Each row is a point. Two turns around zero, p and q, are shown by what they do to some points. Where does a point land after both, in the order given? Backwards means that the second turn is done in reverse. Each puzzle has new turns, and all numbers are rounded.

Turn p:
0.02 0.04 -0.27 -> -0.19 -0.13 -0.14
-0.26 0.27 -0.07 -> -0.25 0.27 -0.08
0.08 -0.41 0.39 -> 0.39 -0.10 0.40
0.16 0.10 -0.05 -> 0.05 -0.04 -0.18
Turn q:
-0.45 -0.06 -0.03 -> -0.17 -0.07 0.42
0.12 0.19 0.03 -> 0.20 0.07 -0.06
0.13 -0.26 0.31 -> -0.05 -0.37 -0.21
-0.08 -0.22 -0.31 -> -0.35 0.17 0.03
-0.07 0.40 -0.04 -> 0.31 0.19 0.18
0.35 -0.06 0.04 -> 0.04 0.00 -0.35
Where do these land?
p, then q backwards: 0.32 -0.06 -0.12 -> 0.16 -0.06 0.30
p, then q: -0.20 -0.07 0.19 -> 0.25 -0.14 0.01
q, then p: -0.05 0.31 -0.10 -> 0.22 0.11 -0.22
q, then p: -0.49 -0.17 -0.31 -> 0.06 0.52 0.30
p, then q: 0.23 0.12 0.29 -> 0.13 0.21 -0.30
q, then p backwards: 0.19 -0.13 0.05 -> 0.13 0.12 -0.15

Turn p:
0.14 0.09 0.24 -0.33 -> 0.28 -0.06 -0.23 -0.25
0.29 -0.37 -0.05 -0.26 -> -0.26 -0.10 -0.40 -0.22
-0.19 0.22 0.16 -0.02 -> 0.27 0.10 0.17 -0.03
-0.09 0.26 -0.35 -0.15 -> 0.13 0.25 -0.17 0.34
-0.10 -0.27 0.16 0.32 -> -0.27 -0.10 0.33 -0.15
-0.21 -0.11 -0.31 0.34 -> -0.32 0.13 0.25 0.29
0.16 0.17 0.15 0.09 -> 0.17 -0.23 0.05 0.02
Turn q:
0.17 -0.30 0.32 -0.21 -> -0.45 0.12 0.10 -0.18
0.19 0.06 0.00 -0.16 -> -0.07 -0.08 0.23 -0.01
-0.29 0.14 -0.35 0.04 -> 0.46 -0.05 -0.11 -0.07
0.28 -0.11 0.02 0.05 -> -0.23 -0.19 0.03 0.04
-0.03 0.34 -0.02 -0.06 -> 0.22 0.06 0.20 0.17
-0.31 0.07 -0.20 0.57 -> 0.33 -0.05 -0.53 0.26
-0.01 -0.21 0.22 -0.22 -> -0.24 0.18 0.07 -0.21
Where do these land?
p, then q: 0.06 -0.47 0.06 -0.21 -> 0.33 0.13 0.14 -0.35
q, then p: 0.19 0.23 -0.01 0.34 -> -0.30 -0.17 0.27 0.11
q, then p: -0.06 0.08 -0.35 0.03 -> -0.18 -0.20 -0.23 -0.07
p, then q: -0.17 -0.25 -0.11 -0.04 -> 0.25 0.20 0.06 0.02
p, then q: -0.02 0.02 -0.15 -0.15 -> 0.16 -0.11 0.01 0.08
q, then p backwards: -0.02 0.17 -0.11 -0.18 -> -0.12 0.14 0.18 0.08
p, then q backwards: 0.02 0.24 0.67 0.21 -> 0.09 0.19 -0.56 -0.44

Turn p:
0.04 0.34 -0.02 0.02 0.06 0.08 -> 0.10 -0.31 -0.09 0.02 0.09 -0.08
0.20 -0.12 0.02 -0.23 -0.28 -0.33 -> -0.29 0.32 -0.20 -0.02 0.11 -0.23
-0.10 -0.03 -0.14 0.31 -0.11 0.16 -> 0.00 -0.14 0.10 -0.26 -0.23 0.11
0.03 -0.16 0.09 0.40 0.21 0.29 -> 0.23 -0.07 0.08 -0.19 -0.08 0.46
-0.07 -0.17 0.02 -0.29 0.25 -0.48 -> -0.15 0.31 -0.12 0.52 -0.05 -0.03
-0.16 0.37 0.28 0.01 -0.45 0.16 -> -0.29 -0.37 0.23 -0.25 0.33 -0.17
0.05 -0.23 -0.25 -0.23 0.31 0.11 -> 0.39 0.26 0.02 0.18 -0.16 -0.07
Turn q:
0.11 0.27 0.03 -0.14 -0.03 -0.03 -> -0.05 0.06 0.30 -0.04 0.01 -0.09
0.23 -0.25 -0.11 0.28 -0.23 -0.30 -> -0.13 0.09 -0.39 -0.04 0.24 -0.34
-0.46 -0.21 -0.06 -0.30 -0.06 0.44 -> 0.31 0.11 -0.01 0.12 0.01 0.65
0.06 0.34 -0.06 -0.06 0.30 -0.28 -> -0.31 0.03 0.23 -0.11 -0.32 -0.16
0.18 0.04 -0.27 0.44 0.00 0.21 -> -0.28 -0.38 -0.13 -0.12 0.30 0.03
-0.14 -0.16 0.19 0.15 -0.18 -0.12 -> 0.10 0.04 -0.21 0.29 0.04 -0.11
0.03 -0.03 0.28 -0.38 0.21 0.07 -> 0.37 0.06 0.21 -0.11 -0.28 0.01
Where do these land?
q, then p: -0.01 0.18 -0.37 0.06 -0.04 0.04 -> 0.10 -0.10 0.34 0.19 0.00 0.02
q, then p: -0.06 -0.25 0.29 -0.13 -0.20 -0.35 -> -0.15 -0.25 -0.47 -0.07 -0.10 -0.09
q, then p: -0.03 0.19 0.46 0.07 -0.15 -0.22 -> -0.38 -0.05 -0.29 -0.05 -0.04 0.30
p, then q backwards: -0.02 -0.04 -0.54 0.15 0.37 0.12 -> -0.19 -0.26 0.44 -0.16 0.38 -0.02
p, then q: -0.26 -0.06 -0.32 0.07 0.10 0.32 -> 0.31 0.11 0.02 0.05 0.27 -0.33
p, then q: 0.03 0.11 0.51 -0.18 0.03 -0.20 -> -0.15 -0.37 -0.10 0.02 -0.37 0.20
p, then q backwards: 0.02 0.08 -0.28 -0.20 0.07 0.16 -> 0.14 -0.09 0.34 -0.05 0.02 -0.08
p, then q: 0.32 -0.22 0.24 0.15 -0.18 0.12 -> 0.05 0.03 0.36 -0.22 -0.16 0.27
